Every row gives one point. Each copy is the shape, with its points in the same order, turned, moved and blurred by noise. Say if it was mirrored as well.

Shape, 5 rows:
[[  3   3]
 [  9  69]
 [-30  12]
 [  6  49]
 [ 59 -44]]
Copy 1, 5 rows:
[[ -4   3]
 [-73  -2]
 [ -8 -36]
 [-41  -1]
 [ 30  59]]
Copy 1 is: only turned
Copy 2:
[[ 18  -4]
 [ 42  58]
 [ 50 -12]
 [ 36  35]
 [-54 -25]]
Copy 2 is: mirrored
Copy 3:
[[-16 -16]
 [ 38   9]
 [-27  15]
 [ 22   5]
 [-34 -84]]
Copy 3 is: only turned

Shape (6 x 3):
[[ 31 -13 -26]
 [-30  36  51]
 [-49 -24 -37]
 [-30 -14 -66]
 [  1   6  68]
 [  0 -13  41]]
Copy 1:
[[ 50   6  13]
 [-56  12  -7]
 [ 29 -43 -45]
 [ 57 -29 -51]
 [-51  -7  37]
 [-28 -22  21]]
Copy 1 is: only turned
Copy 2:
[[ 31 -23 -28]
 [-49  49   8]
 [ 56  54 -22]
 [ 60  36 -56]
 [-43  11  41]
 [ -8   9  29]]
Copy 2 is: mirrored
Copy 3 (6 x 3):
[[ 36 -18  26]
 [-58  16 -21]
 [ 37 -21 -59]
 [ 49 -48 -39]
 [-40  49  11]
 [ -8  40   1]]
Copy 3 is: mirrored
Copy 4 (6 x 3):
[[-30 -28  -3]
 [ 24  56 -28]
 [ 37 -30  28]
 [ 35 -59  10]
 [-27  63 -27]
 [-33  39  -6]]
Copy 4 is: mirrored

Shape, 10 rows:
[[-20  71  37 -16   1  46]
 [ 59 -86 -38   4   6  14]
 [ 46 -83 -32   3  40   9]
 [ 52 -37 -30 -46  30 -14]
 [-52  17  10  43 -23  -8]
 [ 17 -89  15 -12   0  -1]
 [-16  -3  10  17 -38 -27]
 [ 38  62  -6  -9 -17  50]
 [ -1  32   3  12  23  14]
 [  3   8  56  50  -7 -25]]
Copy 1 (10 x 6):
[[ 15  87  13 -17   1 -35]
 [-72 -71 -55 -14 -35 -14]
 [-73 -70 -22 -10 -49  -8]
 [-70 -49   3  12   1 -46]
 [ 57  22 -12  16 -25  26]
 [-63 -29 -48  41 -54  -6]
 [ 19   3 -32  36  -1  13]
 [ -6  43 -18 -50  35 -42]
 [ -1  20  19 -20  -7  -7]
 [ -7  35 -12  21  -1  60]]
Copy 1 is: mirrored
Copy 2, 10 rows:
[[ 23  56 -69 -32  21  12]
 [  4 -29  99 -20  21  -4]
 [  3 -26  88 -19  18  34]
 [  1 -51  37 -45  53  19]
 [ 12  35 -34  56 -14  21]
 [-57   0  71  -3  45  15]
 [-25   7 -11  38   1  -9]
 [ 64  13 -49 -49   0 -13]
 [ 31  21 -25 -20  10  48]
 [-49  12 -26   9 -32  32]]
Copy 2 is: mirrored
